Rows are points. A path goes straight from each point to the next, and from the last back to the first. The post is the endless flat space through its rows: a point in 2 columns, a line in 3, a plane in 4, and so on, so that a path can go around it. Count how often the path circles the post. Going back the other way cancels.
In the rows, zero is written as 128.

Post:
[[125  85  89]
 [149 165 154]]
Path (18 x 3):
[[122 132  23]
 [113 126 119]
 [105  71 107]
 [184 101 173]
 [196 166 144]
 [163  96 143]
 [217 149 119]
 [145 178 122]
 [ 51 109  49]
 [108  96 123]
 [110 137 127]
 [ 93 122 137]
 [173 210 223]
 [170 144 149]
 [207 162  95]
 [115 120  80]
 [100  88  96]
 [112 147 106]]
Times around: 2

Post, 3 rows:
[[ 98 125  44 161]
 [132 135 189 125]
 [138 157 188 166]]
Path:
[[109 199 164 188]
 [146 196 149 111]
 [184 150 124  88]
 [171 201 133 112]
 [192 128 108 153]
 [132 114 135 185]
 [ 77  99 168 197]]
Times around: 1

Post, 7 rows:
[[183 195  63  47 136 190  97 105]
 [128 142 186 193 104 143  37  37]
 [129  89 136  88  40 110 110  80]
 [149 101  60 158 233 115 181 137]
 [125  97 179 143  95  85  80 131]
 [131  78  60 163 141 123 157 170]
 [134  76 186 113 111 193 162 131]]
Path (17 x 8):
[[173  43 138 129 157 134  82 147]
 [178 139 159 144 151 201  99 110]
 [147 103  78 124  77  94 141  38]
 [132 172 174  81  89 125 139 117]
 [ 98 115 134 175 185  70 138  84]
 [118 148 105 135 166 125  87 157]
 [103 190 196  78  38 217  75 101]
 [155 170 120 131  86 179 181 181]
 [173 121 127 130 111 149 122 129]
 [185  97 178  70  79 197 108  64]
 [112  35 128 157 129 176  97  86]
 [ 80  59 160 123  98 166 123 103]
 [102 131 103 105 156 136 158 157]
 [119 116 101 161 107 111 123 146]
 [103 135 145  81  60 103 147  92]
 [ 64  79 128 109 119 166 113 170]
 [ 88  53  86 114 101  86  74  94]]
Times around: 0

Post (10 x 11):
[[ 93  90 145  90  86 153 154 145 108 125 136]
 [151 137 125 119 116 149  39 189 113 148  64]
 [ 98  51  78 127 119 199 101 127 159 143 180]
 [118 151 119 125 119  56 180  61 216 123 136]
 [ 91 130 114 156 150 167  56 105  83  95  77]
 [170 124  82  77 157  56 186  60 190  48 117]
 [124 185 151 106 147 143  11 137 111  85 120]
 [135  93  80 158 120 148 102 128  67 157 176]
 [124 124  68  17 139  78 218  52 190 159 127]
 [ 92  97  99 138 148 206 197 154 140 162 172]]
Path:
[[130 153  44  30 166 159 119 120 150 142 120]
 [121 134 114 116  61 166  22 105 168  97 175]
 [204  99 133 135 108 144 130 122 102 104 195]
 [139 100 119 113 132 208  82  94 154 123 147]
 [ 88 133 143  97  49 181 162 128 149 173 129]
 [158 158 137  84 123 149 153 175 221 169 103]
 [125 104 132 193 121 106  94  49 101 203 191]
 [ 69 125 103 167 177 135 119  60 190 122  94]
 [113 110  85  65 170 125  82 134  98 205  84]
 [218  89 119 151 155  75 138  96  44  85 202]
 [184  86  62 173 133 113  90  68  95 111 136]
 [ 97 161  95 132  76 119  96  50  62 133 152]
 [106 124 108 116 100 110 155 115 138 134 132]
 [ 54  70  83 165 105 112 146  57 197 141 178]
 [102 103  63 113 168 120  60  54 154 120  99]
 [130 128 138  79 140 113  65 100  84 185  72]
 [120  49  83  86 149 190 101 118  29 116 189]
 [ 70 105 124 155 151 118 148  76 122 127 110]
 [100 113 151 103 128 171  60 108 109 132 172]
 [126 132 120 150 120 129 120 105 141 131  67]
 [136 135  74 145 114 223  95 138 184 106 192]
 [112 145  81  70  82  86 169 165 129 132 147]]
Times around: 1

Post (13 x 14):
[[149 133 100 147 104 173 146 134 161  60 156 109 157 123]
 [119 131  75 172  91  87 166  95 149 136  77 172 139 156]
 [101 114 193  44 112  82 158  89 156 147  67 137 156  79]
 [ 73 115 185 122  83  73 134 138 126 136  60 126 168 168]
 [121  70 158 110 125  65 119 154 101 113   7 132 163  87]
 [134 135 191  55 100  81  51 140  98  99 113 158 169  80]
 [116 123 197 102  53  82 151 166 101 149  33 146 151  82]
 [172 113 110 139 125 164 133 120 119  77 197 122  45 148]
 [135 150  84 142 120 201 115 114 152 131 124 111 103 150]
 [104 128 118 178 169 185 169  78 101 195 140 136 159  78]
 [158 118  47  97  76 156 132 124 108  93 166  84 115 164]
 [143 124 133 101 179 146 162 157 138 196 146 154 158 100]
 [171 147  95 182  80  91 137 110 155 128 115  66 106 148]]
Path:
[[106  90 142 135  77 128 116 178  74 123  62 147 182 131]
 [209 152 120 127 123 175 124 117 125 131 131 101 151 121]
 [113 215 147 140  64 172 104 119 121 103 134  99 162 136]
 [123 154 125  64  91 105 110 153 126 111 110 141 142  97]
 [171 153 177  97 109  98 101 145 106  63  67  85 116 125]
 [170 133 114 155  87 101  88  97 136 195  84  74 154 183]
 [136  75 112 139 139 118 151 141 127 165 115 132 181 118]
 [136 129 178 133 119 118 126 123 153 132 118 188 145 198]
 [120 143 142  95 105 110 145 130 132 129 113 127 172 176]
 [ 48 134 139 146 128  83 183  76 123 155  53 144 124 107]
 [125 116 163  84 107 141 108 150 111  80 147  94 102 118]
 [ 94 182 115 141 105 126 156  71 149 155  92 161 132 121]
 [141 118 153 180 130 145 162 132 126 145  98 131  91 212]
 [134  89 173  26  94 109 125 138 115  93 155 205 103 132]
 [ 87 100 106  86  60 170 125 118 125  91 121 117 164  78]
 [136  64 126  62 157 127 174 164 196 101 117 178 149  64]]
Times around: 0

Post:
[[175 112 124 161 121 115 143 110 108 100 136 144 141  99  93 176 115 119]
 [153 137 116 118 145  95 169 149 148  94 150 126 152 140 140 121 126 123]
 [119 123 146 158 135  88 118 121  88 142 187 100 153 101  99 134  86 168]
 [117 108 145 146 151  97  87 128 124  99 103 164 147 130 106 118 173 120]
 [118 118 154  96 141 147  74 110  97 109 162  99 133 148 132 132  91 129]
 [112 116 138 105 145 105  89 119 121  97 177 148 130  62  80 114  78 101]
 [131 131 114 131 105 102 120 140 142 103 159 173 149 102  84 181 103 173]
 [ 79 173 124  96  78 162 147  37 117 133 141  67 167 146 182  78 129 124]
 [145  61 140 131  90  74  57 140 131  92 111 106 125 132 149 121 146 103]
 [128 155 111 123 127 130 105 145 122 174 154 169  81 114 115 144 120  52]
 [114 121 101 126 152 150  77 141 150 123 157  92 132  86 104 131 122  98]
 [143 132 156 170  86  48 170 154 116 136 134 113  83 164  11 182  63 151]
 [136 130 153 105 143 116 130 171  97 140 102 122 115  82 121 151 115 128]
 [112 171 225 184  76 159 165 215 114 178  92  82 131 164 146 119  76  56]
 [102  82 152 161 135 157 120 120 119 102 148 114  99 107 152  85  83 135]
 [121 126 142 135 168  80  95  93 175 114 107 117 127 127 158 147 133 102]
 [119  97 249 167  93 183 191 104 142 113 157  78  87 132 167 110 165 109]]
Path:
[[113 117 126 170  83 109 147 141  87 187 167 106  51 107  84 158  93  48]
 [ 63 127 152 106 140 147 123 173 112 114 147 131  87 106  87 125 136 152]
 [110 111 173 177 131 118 120  94  83 153 129 135 183  98  88 195 177 116]
 [ 86 117 174  94 166 166 141  80 123 123 105  98 124 139 153 103 112 164]
 [170  67 137 127 144  63  58  67  98  88 118  63 172 117 148 105 130 138]
 [185 173  73 160  41 119 153 136 182 105 192 170 186  93 121 163 123 136]
 [120 103 157 139 188  19  66 185  70 126 127 127  74  70 103 140  99 166]
 [108 113 160 134 129 119  68 210 168 104 181 131 135  99 121 168 148  84]
 [101 127 142  75  83 123 167 121  85 149 116 213  92 125 114 158 159 142]
 [141  93 158 139 113 114  68 115 144 128 170  73 216 138 123 154  99  92]
 [178 100 142 137 160 131 158 142 115 120 134 103 120  60  87 146 169 137]
 [178 123  72 176 132 133  83 133 121 158 184 114  60  97 139 130 126 106]
 [150 130  98 187  73  71  71 109  53 132 144 128 152 108 112 165 108 146]
 [148 119  96 156  56 103 123 104 146  76 140 115 144 128 125 108 112 156]
 [184  85 121 178  99 160 187 101 152  84 154 162 184  97 134 106 159 178]
 [146 118 162  80 128 102 159 121 152 144 221  93 134 125 115 120 154  79]
 [108  76 227 126 121 141 177 131 149 116 101  75 138 132 122  96 130 138]
 [106 174 132  77 126 122 151 130 163 144 185 115 101 100 101 112  59  94]
 [163 123 118 143 116 107  89 115 143 108 120  82 109 158 151 116  99 113]
 [129 114 154 162  76 102 101 139 161  55 127  70 220 153 117 114 143 170]
 [117 139  86 150 148 134 146 160 205 101  99 113 135 107  83  97 112 129]
 [178 116 147 162 109 153 170 184 188 114 144 134 127 104 165 147  88  53]
 [ 86  73 126 108 104 131  54  57 106 114 120 104  90 130 116 116 132 133]
 [112 135 127 138 199 184 109 133 149 169 168 132 122 205 159 132  86  33]
 [129  82 134 131  88 131  85 146 114  99  88 124 192  66  89 107 150  97]
 [103 104 178 101 109 124 121 166 128  78 167 129 144 158 133 122  95 130]
 [131 124 151 179 134 148 127 124 144  72 152 132 102 159  50 188 104  91]
 [135 141 193 179 104 112  74 147  57 122 141  86 157 105 119 148  69 165]
 [147 163 117 162 101 205 131 135 148 103 204 140 151 125  93 107 169 136]
 [196 112 158 138 146  53 144 153 118 142 113 182 159  98 122 111 138 124]
 [149 111 135 111  67  71 135 129 166 136 135 124 160  79 110 190  91 125]]
Times around: 0

Post, 17 rows:
[[163  81 118 203 154 140 153  99 117 134 159 137 123 112 207 160 108 137]
 [119  97 166 138 126 160  73  47  64 206 117 181 128 135 142 176   7 123]
 [162 162 153 222 143  85 161 175 119 147 212 160  75  76 190 138 132  71]
 [111 129 150 137 126 161 173 147 110 111 115 107 133 102 127 120 154 134]
 [137 134 116 128 144 122 185 135 145  73 153 117 117 131 139 158 122 103]
 [ 87 122  89 132 162 117 137 173  91 114 129 156 119 146 135 104 121 134]
 [111 135  79 187  90 153 113 162  79 144 105  97 127  69  71 173 131 105]
 [133 109 107 147 161 161 144 154 138 111 145 141 104 105 108 103 121 157]
 [126 100 116 137 119 135 131  51 129 137  81 140  99 110 161 139  92 108]
 [128 124 102 125  87 137 151 120 101 167 128 136 120 159  94 127  84 132]
 [139 175 115 175  86 157  96 151 113 144 138  91 132 104 119 133 122 113]
 [100 117 140 160 164 137 141 164 137 131 116 127  72 199  98 135 159 135]
 [167 114 152 160 145 101 153  91  85 125 134 123 132 132 132 123 136 124]
 [127  80 114 131 130 120 148 132 150 115 147 101 107 127 135 126 153 115]
 [156 107 133 125  95 105 136 164  77 108 105 119 103 143 123 126  81 140]
 [165 115 118 130  94 115 165 187 138 117 135 177 143 123 129 152 167 159]
 [138 146  97  96 155 114 160 173 130 125 141 107  90 108 138 133 160 124]]
Path (21 x 18):
[[116 141 136 183 121 161 143 144 115 148 190 167 170 127 167 114  75  68]
 [125  75 128 154 142 181 100 137 129 163 115 152 142  91 143 181  90 166]
 [126 156 155 201 129 212 117 162 101 165 160 131 156 102 108 142 152 212]
 [149 147 140 200 108 107 158 112 128 100 147 147 105  95 165 142 146  91]
 [113 104 113 166 114  90 133 178 131 111 142 209  86 143 130 131 169  78]
 [112 149 111 122 165 182  88 137 113 139  88  77  69  72 139 149  84 105]
 [154  83 127 118 182 150 109 127  69 122 141  98  93 171 126 164  30 129]
 [134 143 141 122  92 187 223  96 182 124 111 130  89 116  96 119 184 114]
 [149 144 154 158  61 151 110 112 173 194 170 135 123  67 116  98 211 147]
 [123 133 114 161 125  93 163 211  89 121 175 143 139 101 138 142 108 147]
 [178  75 138 157 139 169 147 137 153  95  89 134 129 103 199 110  49 175]
 [106 155 119  78 142 161 123 109  93 132 114 132 118 139 229  98  51  77]
 [129  88 152 163 135 134 135 156 112 101 136 198  84  92 233 180 117 107]
 [141 160  98 170 189 151 131 125 174  92 200  98  78  77 189 126 175 141]
 [ 84 104 154 159 123  90 150 114  80 181  65 178  94 123 111 148 116 127]
 [175 148  99 172  98 172 134 125 123 182  90 112 147  77 110 178  84 133]
 [150 122  66 188 142 149 128 190 102 119 140 139 125  73 159 153  93 120]
 [160 147 154 177 127 130 188 106 121 113 113 104 170 160 106 153 136 137]
 [165 126  99 178 129 121 125 114 124 105 132 120  69  51 100 136  51 148]
 [ 51  91  83  93 158 165 193 112 146 123 127 201  74  72  99 155 113 127]
 [103 166 224 125 119 150 107 155  47  98 112 134 106 144 182 120  87  89]]
Times around: 0

Post, 17 rows:
[[ 88  80 116 142 135 160 114 156 159 165 125 157 101 148  96 186  97  71]
 [164 134 181 163 160 148  88 170  66 117  77 151 177 195 117 128  96 198]
 [193  94 100 113 102 130 152 126 143  75 193 130 114  96 142 166 149 140]
 [ 92 132  88 137 141 154  79 109 109 137 118 120 116  83  95 105  97 153]
 [106 106 172 139 119 137 124 168 148 169 158  92  88 100 130 180 122  82]
 [137  82  84 149  64  89 148 132 162 144 215 135 135 127 128 135  88 148]
 [146 109 146 158 209 150 164 148  85  93  96 104 159 191 113  89  92 148]
 [116  98 182 146 168 143  97 151  39 106  90 141 162 198  81 100 127 129]
 [150 120 104  96  46 171 147 109 148 108 198 123 156 141 136 121 146 143]
 [117 103  75 140  77 109 132 184 188 138 147 123  76 147 136 141 171  80]
 [106 119 108 105 177 144  78 165 110 184 107 137 158 102 142 127 107 116]
 [143 120 104 139  53 103 165  90 118 133 170 128 124 108 159 155 141  75]
 [157 102 196 167 203 171  96 131 106 139  78 183 158 168  81  77 144 185]
 [109 114  97  88 100  83 167 109 129 125 171 146  82 138 155 157 142 158]
 [ 95  99 130 154 192 164  42 141 115 170 119 139  82 135 157 139 109  99]
 [122  75 156 140 190 156 103 123 112 117  60 107 213 177 112 129 134 167]
 [135  89 131 164 159 176 139 148  53 157  88 114 150 151  86 112 134 179]]
Path:
[[ 79  99 110 161  99 190 135 166 108 143 103  97 109 146 142 116 108  49]
 [106  79 129 234  91 116  52 183 220 170 162 187 130 143 100 116  63 104]
 [146  61  89 163 171 147 169 200 149  86 153 129 179 231  58 101 125 188]
 [ 76  97 113 143 135 100 147 108 143 152 139 155 112 144  61 168 105  52]
 [105 138 114  96  60 161  85 110 148 146 169 130  76  79 128 185 139  74]
 [125 114  69 141   7  82  89  98 108 119  90 166 208 206 134 101  85 218]
 [121  96  76  98 105 151 157 160 171  86 109 174  66 130 132 141 188  52]
 [142 117 178  73 129 174  59 153  68  66  97  88 214 115 154 180 183 152]
 [ 87 132 132 141 153 152 143 145 171 132 132  70  98  67  85 140 119  64]
 [134  88 147 156 122  95 154 133 120 170 156 134 106 159 129 179 202 136]
 [ 56  86 111 113 223 123 129 131 133 129 126 150  91 194 129  88 156 117]
 [ 97  79 147 145 113 126  68 183 112 185 136 155 195 186 129  96 110 180]
 [145 106 136 121  66 191  45 133 123 166 126 195 126  88 126 121 132 104]
 [184 107  66 107 180 181 177 115  84 141 127 121 103 113 133 135 111 201]
 [145 165 102 117 141  89 143 131  53 117 108  96 161 197 139 149  94 164]
 [156 103 180 188 140  89 125 152 199 155 151 160 143 169  89 161 142 142]
 [111 135  96 151  98 154 117 125  74 137 129 100 139 105 148 205  94 165]
 [ 96  90  86 117 128 152  99 126 210 104 128 137 118 119 132 124 157  79]
 [139  63 187 130 170  53 162 187 146 147  82 184 146 163  94 117 105 180]
 [109  63 135 104 105 163 133 124  58 183 110 156 194 190  76 144 120 165]
 [141 106 109 116 201  98 160 139 167 108 123 127 130 204 114 161 104 158]
 [151 122 136 139 154 131 160  49 100  79  88 114 110  79 127 202 172 129]
 [124  86  47 162 124 134 146 179 108 133 138  96  95 162 174 155 125  89]
 [ 72  86 194 125  79  55 103 185  87 140 141 178 141 161  85 113 123 129]
 [142  94  99 137 126 121  78  94 149  71 156  94 160 104 152  65  72 198]
 [106  60 158 178 161  90  91 143 163 102 133 128 128 129 144 115 130 139]
 [139 137 159 128 217 191 143 164  73 146 116 126 165  96 121  98 120 130]
 [ 87 141 128 106 192 148 175 120  71 180  72 125  92 102  83 142 163 151]
 [129 127 110  93 231 123 141 109 124 128 128 132  91 106 122 151 100  83]
 [133  85  93 123  89  98  78 172 246  82 159 142 120 138 103 184  85 129]]
Times around: 0
